Each row is a point. To make a cloud, some directions were put in groups of two or more. Within a group, all points are equally far from the middle, so they leave a hole (a ring in 2 directions, a hollow ball in 3). The other directions are filled evenly. Then the cloud was stretched, turned, moved and blurred a little. How many holes are there, and how many directions does each take, smallest first?

Cloud, 22 rows:
[[  2  30 -36]
 [-10  46  -6]
 [ -9  47  27]
 [ -3 -44 -33]
 [ 23   8  52]
 [-36   8  17]
 [-15  23  35]
 [ 14  36 -24]
 [ -9  47   1]
 [ 22  59  24]
 [-31  31 -41]
 [ 34 -31  -2]
 [-26  39  17]
 [ -8  25  41]
 [ 39  47  -1]
 [ -5  51  19]
 [ -1 -22  11]
 [ 33  30 -26]
 [ 88  -3  -1]
 [ 38  -9  41]
 [-12  48  19]
 [ -3 -19  13]]
Holes: 1 (2)

Cloud, 32 rows:
[[ 18  29 -21 -53]
 [  8 -33  -6 -19]
 [-45  -1   2 -57]
 [-36  31  47  28]
 [ 30 -21  28 -16]
 [-46  13 -35 -45]
 [ 25  41  11  -5]
 [-31 -35 -34   0]
 [ -4  25 -12 -78]
 [-21  -9 -31  44]
 [  5 -20  -9 -11]
 [ 34 -43  40   6]
 [-22 -37   3  -6]
 [-29  39 -15 -37]
 [ -8   8 -46 -50]
 [-11  -5  -5  16]
 [ 34   1 -49 -40]
 [ 13 -28 -20 -33]
 [ -8 -11  29  36]
 [  1  18 -16 -84]
 [ 32 -22  39 -35]
 [ -7  18 -48  61]
 [-34  22 -20 -39]
 [-46  14 -18 -17]
 [-40  30  38  14]
 [ 47   8  -6   5]
 [-21  33  30  34]
 [-33 -25   1  56]
 [ 12 -10   7 -37]
 [ 15 -12  41  -5]
 [ 21 -56 -33 -30]
 [  8   7 -20  50]]
Holes: 0

Cloud:
[[ 47   7  40  15]
 [ 19 -27  33  36]
 [-38 -23  16 -28]
 [-23 -18 -28  10]
 [ 16 -54  17   9]
 [ -4  54   5 -18]
 [  5  46  30   4]
 [ -1  25 -43  -6]
 [  7 -28  -3 -28]
 [ 14  20  65 -25]
 [ 13 -43  63  33]
 [ 30 -17  25 -46]
 [-26 -29  -1  25]
 [-29 -26  78 -13]
 [-43  27  50  19]
 [  6  -4  10 -44]
 [-12  -2 -24  33]
 [ 21  34  45  -9]
 [ 10 -48  41  29]
 [  3  33  52   7]
 [  3 -40  68  31]
 [-21  18  29  43]
 [-52 -19 -18   2]
 [ -1  50  21  13]
 [ 24  36   0   2]
 [-50 -29  31  -9]
 [  3 -54  17 -17]
 [ -2   1 -38  -4]
 [-44  -9  47 -27]]
Holes: 1 (3)
